Each wall is flat, endless, passes through zero and stands at right angles to its row. A trip goes straight from one point to another. List the walls that it crosses, first one first.

Walls:
(1): [ -6 -31  38]
(2): [-31   5  -3]
(3): [54 47 28]
(4): [-30   7  19]
(5): [-50  -8 -42]
Trips:
[-17   3  -5] to [-64   2  32] -> 1
[13 13 -6] to [ 9 15 16] -> 4, 1
[-32 -41   5] to [-23  -8  12] -> none
[ 50  57 -24] to [53 36  3] -> none
[ -3   6 -19] to [-37 -50 -56] -> none

Walls:
(1): [-56  11  28  18 -21 -37  15  -3]
(2): [ -9  -1 -13 -27  -4  23  11 -17]
(3): [-48 -17  21  34   2  -9 -13 -44]
(4): [ 31 -10 -61 -60 -15  10   8   2]
(5): [ -7  30 -30 -14  82 -48 -42  11]
Trips:
[ -5  -6 -31  20  -2  19  17  23] to [-37  28 -56   5 -49  -3  -1  20] -> 1
[ 63  -2  13 -17  39  36 -23 -12] to [ 33  21 -47  -7  -8  29  12 -31] -> 5
[ 24  -5 -25  12  11  -5  30  38] to [  8  18 -27  -2 -17 -74 -15 -18] -> 1, 3
[ 20 -46 -10  45  34 -12 -23  47] to [-11  -6 -39 -46  -8  -2  -7  21] -> 4, 2

Walls:
(1): [ -5   4 -47 -52 -31 -16  15  30 -15  27 -45 -17  39  -3]
(2): [-43  26 -15  23  -5  26 -42  39  38 -27  -9   1  -4  27]
(3): [-55  19 -22  40 -28   5   7  -1  26  40  -8  13 -23 -13]
(4): [-62   8   6   2   9  72 -17 -25  24 -29  27  -8 -12  21]
Trips:
[ 22 -18  18   7 -61 -32  35 -31   7   3  -5  -3 -72 -10] to [ -2  19  11  -3 -25 -45 -32  50  51  38  47  16 -65  53] -> 2
[ 13   0 -44 -77  15 -16  -6  40  21 -35  49  11 -23 -33] to [-31 -28  10   9 -35 -28  40 -14  16  25 -40 -25  27  48] -> 2, 3
[ 15 -55  12   1 -50  20  20   8 -10  -4  17  17  16 -19] to [ 70  21  -6 -11   0   9   7  -8 -15 -15 -10 -15  62  67] -> none
[-11  -2  39   2  37 -46 -43 -36  34  24  40 -25  -1  41] to [-16  67 -33 -18 -46  32  -6  -9  -5  22  23  13 -23  -2] -> 3, 1
[-42 -10 -38 -23   7  40  19 -21  51 -46  26  12  -3 -37] to [-43  55 -31 -38  35  26   2 -29 -22 -21 -20  80  26 -44] -> 1
[-35  -6  51  16  -4  16  12   8 -21  69  58  18  50  53] to [ 45 -18  11  -5 -17   1 -27  21 -17  13 -56  59   2  -5] -> 4, 1, 3
[ -9 -21 -20  81 -59  47 -29 -13   6   4  -3  57  50 -19] to [ 35 -48 -13  41  16 -12  44  40 -30  -1  13  10  -7  -3] -> 4, 2, 3

Walls:
(1): [-44  -6 -38 -41 -23   6 -17  42   9  -8   3  -8   7  -4  42 -25  -9 -14
  15  -8 -27   2   0  -3]
(2): [  1 -19   6  38 -13  23  20  31   9  11 -34 -40 -12  49 -60  18  12  17
 -29 -56  -2  12   1 -36]
(3): [  1 -39 -59  31   4 -31 -23 -28 -24 -27  18  60  22 -12 -11   2 -36 -46
  49  -8  39 -24 -14  12]
(4): [-14  50  27  30 -27 -16  -8  20 -42  -1   4  -8  18 -28  26  26   5 -10
  -6 -35  32   2 -16  28]
(5): [ 10 -24 -59  -6 -66  -2  95 -50 -34 -16  27   9 -52   3   3 -20  37 -21
  10 -46  22  -9  -2   2]
(6): [  2  33  52 -28  30  -5   0   2   7  -2  14 -18  77 -31  39  17 -27  28
  45  -9 -25  28   5 -15]
(7): [-57  45 -56 -23 -37   0 -22   4   2 -34 -22  17  22  43 -33   6 -11   8
 -13   7  -7  34  18   6]
Trips:
[-23 -17  -5   3 -36 -14  13  -3 -15 -25 -11  -1  -9   3 -18 -13 -58  -3
  13  26 -24  19  32  66] to [-15  50   3 -36   7 -45  13   3  25  28  -7   7 -23 -21  -3 -21 -22  -6
 -35  10   1  -6  24 -17] -> 3, 5, 6
[-32 -20  47 -17 -14   0 -13 -19 -26   5  28  -8  33 -17  -7   5 -27 -25
  37 -19   3  -7  -5  -7] to [-19 -14 -29 -12  20 -31   1 -25   5   0  -3  27 -33   6  -9  35 -44  -6
 -37  18   2 -35  -8 -20] -> 4, 1, 6, 7, 5
[-18  14   4 -35   7 -14 -24   4   8  28 -45 -17  50   9  -8  58 -21  57
 -42  10  13  11 -21  18] to [ 25 -19  12 -19  11 -32   3  37  -7  17 -26 -14  12  11  -8 -10  47  31
 -64  -7  22 -37 -10  43] -> 6, 7

Walls:
(1): [-27  55  -3  -9  19  -1  25  38 -12 -21 -26 -18 -51   9  34  -5 -26 -10
  -9  -2  24 -12  33 -28 -24  12 -13  29 -63 -31   8  11 -24  23  78 -34
  22  36 -20  23  18  23  34  18   5 -34  13 -47]
(2): [ -1 -23   9  -3   5 -30  13  -8  21 -11  -9  20 -29  -1  -2 -37   8 -13
 -27  -2 -22   6 -14  37  17  -3   1  -2 -42 -41  18 -71   8  10  26  26
   6   1  -3  58 -23  29 -27 -22 -29  34  23   1]
(3): [  2  13   9   3 -21  -4  25 -20  -2  43 -21  22 -36  36  -9  -4  20 -15
   7  17  -8 -21  -7  22 -41   5   8  63  11  23   5 -15  24 -34  -9 -18
   9  53   3  30 -35 -28   5   9  53 -27  56  44]
(4): [ 44  10  -4   9  13 -18 -21  29 -36   6  28  34 -11 -19  39 -11  -4  29
 -35 -56 -18  20  -5 -24  24  61  43  44  23  49  29  27  25 -34  13  -7
  36 -26  -8 -42  95 -20  24   4 -24  10  10  -8]
(5): [ 17   1 -26   6 -11  -5   3  28  16  24 -46  -3  22 -12 -22 -17 -23  17
  14  14 -17  31 -16  11 -28 -18 -13  32   3  14 -35 -15 -31  -8 -32 -21
  11 -27 -28  -6 -16 -17   1  13  20 -40  -8 -13]
(6): [ 21 -46 -15  -6  -2  -1  77  28  -1 -28  -7 -13  13 -38  29  55  38  18
  -8   0 -32 -17  -2 -37   1 -12 -13 -33   3 -52 -14  33 -14 -13  -9  15
 -13  24  25  39  33 -17  -4   3  36   6  15 -39]
(7): [-16 -24   6  -7  -7  -5 -32  -8 -18  11  58 -11 -14  25 -31  39  12  29
 -11  12 -22  -2 -30 -38  41 -18  58  37 -29  34 -38  -5 -10  25  35  18
 -20   6 -49   7   6 -17 -36  36  14 -11  42 -34]
(8): [ 31   6  35 -52  13 -13 -13 -66  33  12 -11 -22  -6 -17 -47  11   1  -8
  -8  19  25 -18 -13  55 -22   3  15  52 -21  14 -22   6 -13 -29  30 -29
  -8 -43 -33  21 -12 -27  13 -15 -20   2 -36  32]
(9): [ -7  24  39 -15 -21  15  35 -41  -3   4   2   1 -16   5 -19  43  11  -5
   3 -41 -51  23  -8   1  13  -8  -9  13  19 -18 -33 -37 -15   8   6   3
   7 -11  15   3  -5 -11  17  -5 -16  -6 -45  11]
(10): [-32  48  -4 -45  44   9 -17 -48   2  17  20 -10  19 -32 -16   5 -21  -1
   5 -39  -6  10 -45  -5   1 -22  23  21 -31 -30  37   6 -43  39 -33 -12
 -51  14  10 -14  25  -8  -4  -6  21  15 -23  18]
Trips:
[ -6  27 -12 -34  -2 -43 -13  10  -5 -84 -18 -33  29   6  25  20 -19  20
 -40 -28  15  26 -51 -38   2  -3  -5  -9  -4 -19  30 -34   0  -2  -6   8
  16  35  39 -39 -31 -25 -23   1  -9 -29  -7  -7] to [ -6  22 -12 -14  -3  18  12  -9  35  18  44 -15  -8   9 -15  19  40  27
  10 -13 -19  12  18  30 -15  34 -27  13 -34  31  -5   2  27  -6 -53 -10
  10  38  -8 -22  -7 -11 -24  12 -10  23  -7 -29] -> 2, 7, 1, 3, 6, 5, 8
[-27  -4  -6 -19 -46  43  23   3  -5 -15 -42 -15  -2 -21   2  10  20 -52
  -7  -9 -55  19  31  34 -20  -7 -17  44   8 -66 -19 -27 -16  10  25 -19
  12 -15 -27  11  68 -48 -15   6 -23 -13   5   7] to [ -6  26  27 -22  22  15 -23   3  23 -41 -28  38  39   7 -17 -45 -34 -61
 -31  -8 -40 -15  27 -30 -19  38 -57   4  37 -18  14  -8  21 -55 -19 -17
  -1  57 -26  23 -27   4 -34  -9 -17 -47  -3  23] -> 10, 6, 8, 9
